Each row is a point. Each copy is the shape, with its points in the same order, stretched, turned, moved and blurred by noise. Some copies are also mirrored. Which?
In the rows, 128 means zero.

Shape (7 x 2)
[[113 160]
 [136 130]
 [ 85 114]
 [188 134]
 [159 205]
 [177 148]
 [100 100]]
Copy 1 (7 x 2)
[[149 170]
 [146 131]
 [ 96 165]
 [190  87]
 [217 154]
 [190 105]
 [ 97 145]]
Copy 1 is: only turned
Copy 2 (7 x 2)
[[113 152]
 [147 139]
 [121 105]
 [189 166]
 [129 210]
 [173 168]
 [132  99]]
Copy 2 is: only turned
Copy 3 (7 x 2)
[[100 162]
 [117 133]
 [161 163]
 [ 86  94]
 [ 32 145]
 [ 75 109]
 [166 149]]
Copy 3 is: mirrored

Shape (5 x 2)
[[143 134]
 [166 126]
 [ 45 168]
 [ 76 108]
 [156 108]]
Copy 1 (5 x 2)
[[144 121]
 [147  90]
 [122 222]
 [ 86 161]
 [124  90]]
Copy 1 is: only turned
Copy 2 (5 x 2)
[[161 124]
 [167 103]
 [142 219]
 [104 158]
 [147  96]]
Copy 2 is: only turned

Shape (9 x 3)
[[138 112 141]
 [160  75 138]
 [ 99 140  69]
 [ 46 126 139]
 [121 158  92]
 [121 147  77]
 [139 189  99]
 [121  87 188]
 [107  71  61]]
Copy 1 (9 x 3)
[[128 109 154]
 [ 88  99 183]
 [ 94 135  86]
 [138  53  56]
 [129 148  98]
 [103 142  94]
 [154 172 103]
 [152  57 151]
 [ 29  98 123]]
Copy 1 is: mirrored
Copy 2 (9 x 3)
[[140 107 116]
 [124  58 116]
 [ 78 165 110]
 [109 168 191]
 [120 166 100]
 [ 86 169  98]
 [137 185  88]
 [158  76 172]
 [ 42 103 119]]
Copy 2 is: only turned
Copy 3 (9 x 3)
[[131  99 154]
 [161  70 166]
 [167 145  98]
 [ 90 111  74]
 [149 156 129]
 [168 153 120]
 [143 186 148]
 [ 96  68 157]
 [205  88  99]]
Copy 3 is: only turned

Shape (7 x 4)
[[125  89 126 125]
 [160  65 123 136]
 [117 120 113  49]
 [145 196 136  89]
 [104 201 106  55]
 [118 109 187 141]
 [105 157 144 176]]
Copy 1 (7 x 4)
[[125  94 143 151]
 [161  87 143 140]
 [ 75 108 130 105]
 [ 92 183 113 103]
 [ 48 164  97 108]
 [128 138 181 170]
 [133 165 125 196]]
Copy 1 is: only turned
Copy 2 (7 x 4)
[[131  91 139 124]
 [168  85 161 103]
 [ 66 117 167 150]
 [ 67 172 109  92]
 [ 33 177 115 146]
 [112  67  98  71]
 [123 127  55  97]]
Copy 2 is: mirrored
Copy 3 (7 x 4)
[[124 108 107  90]
 [123  68 105  80]
 [155 177 151  70]
 [184 168 185 147]
 [201 226 174 129]
 [ 88  93 153 121]
 [118 131 119 178]]
Copy 3 is: only turned
Copy 4 (7 x 4)
[[121  78 138 131]
 [136  42 156 147]
 [135 127 156  70]
 [196 172 113 118]
 [155 201 129  89]
 [158  85  72 124]
 [145 135  78 174]]
Copy 4 is: mirrored

Shape (7 x 4)
[[ 85 141  74  79]
 [141 177 138  71]
 [148 133 168  83]
 [125 107  61 128]
 [135 174 169 161]
 [102  93 120 176]
 [ 87 107  97 195]]
Copy 1 (7 x 4)
[[ 91  98  76 117]
 [164 141  75 138]
 [182 121 111 111]
 [ 79 135 119  95]
 [134 146 159 185]
 [ 83 105 191 128]
 [ 52 111 191 145]]
Copy 1 is: mirrored
Copy 2 (7 x 4)
[[149 101 193 109]
 [152 133 137  48]
 [109 161 128  81]
 [135  92 150 153]
 [160 190 107 133]
 [122 169 134 188]
 [150 161 135 214]]
Copy 2 is: mirrored
Copy 3 (7 x 4)
[[111  70  77  56]
 [148 138 117  27]
 [172 146 136  78]
 [ 74  76 128 106]
 [120 210 117  95]
 [ 96 137 113 166]
 [ 65 137  98 163]]
Copy 3 is: mirrored

Shape (10 x 6)
[[138  95  93 130 212 139]
 [128 220 129  57  77 101]
 [ 98 147 118 136 100  88]
 [ 77 114 177 100 137 154]
 [181 175 115 117  83  47]
 [ 63 110 161 109 143 102]
 [131 108 161 163 130 106]
 [137 177 170 192 164 108]
 [118  85 157 145 133 117]
 [111  79 130 196 157 161]]
Copy 1 (10 x 6)
[[165 103 120 122 215 180]
 [151 170  58  65  43  71]
 [132 119  69 157 130  91]
 [177 123 147 154 120 120]
 [ 75 152  62  90 115  94]
 [171 119 137 165 164  84]
 [109 126 138 181 169 132]
 [118 197 105 188 171 150]
 [121 106 144 173 170 135]
 [135  84 134 222 202 175]]
Copy 1 is: mirrored
Copy 2 (10 x 6)
[[205 120 178 111 106 123]
 [110 203  32  66 155 106]
 [ 95 140 100 130 122 114]
 [105 150 149 118 172 178]
 [142 124  21 120 134  74]
 [ 95 152 162 136 171 135]
 [132  97 110 170 144 151]
 [159 153  85 203 135 161]
 [127  91 136 151 148 152]
 [142  83 164 167  97 183]]
Copy 2 is: mirrored

Shape (14 x 8)
[[154  93  76 111 107 120 141 119]
 [121  99  87 112  74 146 150 136]
 [134 163 159 125 127 164 153 123]
 [119  84 107 127 157 161 161 116]
 [149 218  82 145 156 162 103 160]
 [125 115 170  32 131 110 169 119]
 [138 109 102 101 129 136 131 157]
 [125 109 115  94 137 161 165 146]
 [114  80 157 127 151  88 121 122]
 [138 103  87 161 137 157   7 158]
 [158 104  98 141 134 133 174 118]
 [144 158  90  75 127 151 135 133]
 [105 139  71 142 133  90 123 126]
 [153 121  77 139 158 148 130 196]]
Copy 1 (14 x 8)
[[172 129 126  79 128  99 118 145]
 [126 137 129  46 129 132 142 157]
 [110 160 117 143 115 153 158 123]
 [172 162 123 106 178 121 128 122]
 [ 70 103  93 201 145  45 189 163]
 [185 168 211 104  86 168 139  95]
 [149 112 157 113 146 119 141 142]
 [155 145 160 107 156 141 153 146]
 [143 143 156 137 116 120  60  75]
 [ 85  35 101 136 191  65 134  92]
 [172 150 112 118 131 109 114 153]
 [139 133 158 111 126  94 186 147]
 [109 148 121 119 122  35  93 128]
 [126  75 138 165 181  92 144 181]]
Copy 1 is: mirrored
Copy 2 (14 x 8)
[[119  89 140  84 153  97 134 141]
 [ 90  91 142 133 133 103 131 172]
 [103 134 112 133 132 176 114 104]
 [ 83  78  83 121 146 108 129 105]
 [172 143 146 142 204 150  31 123]
 [ 69 130  68  33  48 141 127 108]
 [111  98  97  93 136 122 114 151]
 [ 73  97  87 107 139 130 116 135]
 [135 113  60  99  87  91 152  95]
 [222  33 127 156 138 110  74 171]
 [109 108 121 102 182 117 151 104]
 [110 106 134  78 141 143  67 137]
 [154 140 134 118 144  46  91 117]
 [129 108  93 121 208 119 107 158]]
Copy 2 is: mirrored
Copy 3 (14 x 8)
[[136  93 163 134 120 105 129 117]
 [112 123 151 150  93 116 134 100]
 [122 170  95 156 115 133 169 147]
 [115 106 127 115 117 152 136 148]
 [151 170  46 197 114 109  91 124]
 [ 93 121 121  51 102  88 233 147]
 [137 121 133 117  92 109 134 128]
 [114 113 110 119  89 128 165 144]
 [131 140 174  66 126 110 133 162]
 [186 158 164  92 107 128  48  77]
 [138 107 144 161 121 125 130 162]
 [122 118  87 136 112  94 159 106]
 [101 137 128 143 137  84  84 120]
 [166 120 113 155  75 125  86 162]]
Copy 3 is: only turned
Copy 4 (14 x 8)
[[179 171  72 139 147 145  91 122]
 [134 188  62 104 128 184  98 112]
 [111 158 180 110 125 177 164 147]
 [138 134 117 172  99 186  83 155]
 [116 210 192  64 188 108  96 229]
 [174  69 154 100 131 198 116  61]
 [156 149 111 100 121 142  74 138]
 [149 134 128 110 108 197  88 147]
 [132  65 116 155 113 104  99  93]
 [111 212 137 123  88  14  29 139]
 [171 145  95 154 137 155 121 164]
 [164 178 156  80 163 178  82 135]
 [116 141  82 116 196 118  81 152]
 [157 156 105  85 113 107  60 220]]
Copy 4 is: only turned

Shape (12 x 8)
[[116 132 170  67 148 133 166 160]
 [104 166 130 175  96  77 155 173]
 [148 138  73  76 146 162  75  94]
 [111  90  96  66 148 117 151 182]
 [124  76 134 139  93 160 165 149]
 [128 111 102 142 141  65 166 102]
 [103 132 181  89 146 100 115 209]
 [ 65 120 164 177 170 162 152 164]
 [117  83 170  77  96 128 133 189]
 [169 110  89 134 112 165  63 116]
 [ 62 151  98 164 115  61 101 135]
 [136 147 172 128 143 140 107 186]]
Copy 1 (12 x 8)
[[ 98 202  94 134 118 179 155 144]
 [149 101 108 205  89 134 105 165]
 [ 60 119  84  50  95 141  69  80]
 [ 70 168  94 103 137 134  97 207]
 [119  82 126 110 150 147 161 167]
 [145 117  84 134  93  52 127 172]
 [ 92 216 132 182 149 174  93 149]
 [ 45 123  94 205 164 124 165 120]
 [110 170 160 120 156 181 129 177]
 [104  69 124  71 138 143  53  84]
 [ 76  99 123 185  76  70  85 148]
 [113 163 115 174 153 188  87 102]]
Copy 1 is: only turned
Copy 2 (12 x 8)
[[100 142 103  55 132 150 156 174]
 [ 74  93 119 191 104 151 125 141]
 [215 176 118 107 147  93 167 145]
 [125  92  69  82 154 157 191 139]
 [152 135  87  93 149 199  91 127]
 [136  58 156 126 137 132 131 154]
 [ 54 117  57 109 148 113 151 169]
 [ 75 145 129 131 186 167 112  81]
 [103 127  38  73 131 152 120 159]
 [205 175  90 149 165 126 106 146]
 [103  68 130 198 108  90 139  93]
 [ 90 164  86 129 160 131 131 171]]
Copy 2 is: only turned
Copy 3 (12 x 8)
[[ 69 135 121 102 193 166 114  81]
 [ 61  92 100 187  84 206  89 107]
 [142 211 129 105 112  95  98 136]
 [ 43 166  95  61 148 177  95 139]
 [ 99 113 130 108 116 185 182 156]
 [110 111  71 102  81 141 111  90]
 [ 39  93 121 125 190 185  63 110]
 [ 80 102  69 170 156 150 152 136]
 [ 47  92 160  78 171 188 120 141]
 [169 160 148 137  91 137 117 187]
 [ 44  95  91 159  65 129  69 127]
 [106 118 122 161 167 183  87 122]]
Copy 3 is: mirrored

Shape (15 x 9)
[[147 182 101 152 134 180 104  80 162]
 [122  93  83 147 162 156 153  81 153]
 [116 144 112  62 130 165 150  57 135]
 [170 127  83 102 143 107  77 137  99]
 [ 79  64 135 163  97  92 145 125 110]
 [ 83  79 190  86  82 115 171 131 141]
 [ 92  75  88 103  94  93 170  99 117]
 [ 94  95  97 107 145 175  89 173 128]
 [ 79 161 142  92 142  81  56 119 136]
 [107 177 145 154 179 112 168 178 220]
 [153 156 121  85  66 162 116 160 106]
 [ 83 154 142 135 158  64 116 106 114]
 [129 122  65 153 161 122  65 109 195]
 [181 103 133 134  95  79 136  75 154]
 [135 174 174 133  81 168  83 158 114]]
Copy 1 (15 x 9)
[[103 135 126 172 126 202 107 106 185]
 [115  71 108 153 148 163 133  66 125]
 [101  76 123  91  81 193 111 111 154]
 [133 133  61 118 161 120 126 145 157]
 [ 96  91 131 183 134  55 116 125  73]
 [125  94 162 141  51  65 125 142 103]
 [ 77  55  82 148  94  99 136 115  90]
 [149  79 145 130 184  98 146 173 161]
 [ 70 138 132 112 117  56 100 154 213]
 [106 165 154 199  89 114 209  81 219]
 [154 141 116 140 100 156 134 210 138]
 [ 47 144 111 128 116  73 131 102 156]
 [110  93  74 183 164 130 119 101 209]
 [123 124  59 187  71 124  94  76 109]
 [150 176 176 159 116 130 105 190 155]]
Copy 1 is: only turned
Copy 2 (15 x 9)
[[118 142 155 135 150 188 136  59 175]
 [ 82  55 160 140 168 127 161 118 150]
 [146  98 193 106 120 126 180  75 112]
 [166 115  69 105 161 170  92 123  82]
 [ 68 108 128 184 125  85 121 202  95]
 [134 114 164 170  66  82 153 207  94]
 [104  73 129 165 109  58 141 141  77]
 [110  99  71 128 121 177 187 148 110]
 [117 164 129  67  74 142  71 140  87]
 [111 144  89 100  89  86 122 169 249]
 [192 161  83 160 124 166 155  98  98]
 [ 90 163 142  73 120  91  82 166 107]
 [ 77  75 105 117 123 178  80 104 152]
 [155  96 167 176 137 120  52 142 122]
 [163 215 116 151 114 197 135 132 124]]
Copy 2 is: only turned

Shape (15 x 11)
[[108 132 133  97 153 107 130 141 175 116  96]
 [ 98 130  98 126 167 158 156 144 158 185 109]
 [149  80 171 147 177  76  83 200 171 183  75]
 [105 155 105 132 109 146  99 123 161 130 189]
 [119 162 189 152 188  92  86 130 163 174 102]
 [ 79 137 103 118 157  97 145 125 136 145 130]
 [189 199 152 160 129 110  44 152  77  97 148]
 [179 166 154 142 202  41 111 205 174 184  67]
 [118 148 112 138  74 109 133 102  90 128 179]
 [132 112  93 119 144 143 147 128 130 107 176]
 [125 102  89  98 134 112 117 152 192 185  64]
 [124 164 142 150 112 144 116 139  82 103 128]
 [137  94  74  75 154 129 119 102 117 156 123]
 [178 171 194 118  78 148 115 115 100 127 183]
 [196 163 170 194 115 115  97 103 132 111 133]]
Copy 1 (15 x 11)
[[ 93 157 146 157 101 131 107 154 173 180 105]
 [121 155 102 132 122 110  68 135  96 205 158]
 [ 79 143 155 144 108  14  45 105 223 129 134]
 [ 94 137 161 186 125 170 119  78 118 147 133]
 [ 97  88 119 216  87  57  85 113 196 153 147]
 [ 95 148 137 158  84 102 117 139  96 179 122]
 [111  87 156 199 185 110 167  95 207  60  97]
 [ 98 163 143 190 119  13 101 147 232 161 167]
 [115 134 124 141  86 152 176  77 103  89 129]
 [163 164 174 131 133 158 121 119 110 134 130]
 [ 69 212 108 147 109 108  47 162 151 168 122]
 [117  86 136 111 147 126 156 105 143 119 119]
 [143 204  99 167 129 134  77 172 101 114  81]
 [187 102  93 149 140 174 170  37 202  83 126]
 [135  87 140 172 121 156 148 109 216  39 181]]
Copy 1 is: mirrored
Copy 2 (15 x 11)
[[137 153  90 138 178 117 150 139 114 164  82]
 [150 182 111 163 148 137  86  80  81 138 107]
 [119 133  31 163  96  40  98 170  82 212 154]
 [161 134 146 129 125 158 174  63  76 136 116]
 [140 113  84 129  92  40 104 117  36 203  80]
 [142 154 129 154 121 114 128 104 147 132  70]
 [190  32 136 131  79  70 140 195  48 167 134]
 [164 134  81 220 101  14  99 191  83 234 106]
 [145 101 190 131  95 151 139  95 152 132 131]
 [176 124 120 158 139 149 131  75 146 126 115]
 [127 217  96 142 167 100 114 144 128 162 148]
 [150  88 132 126 129 146 118 150  81 138 111]
 [151 149 138 129 150  88 118 108 175  84 157]
 [137  36 182 143 165 120 118  98  70 166 176]
 [200  79 135 100  83 106 100 124  69 217 153]]
Copy 2 is: mirrored
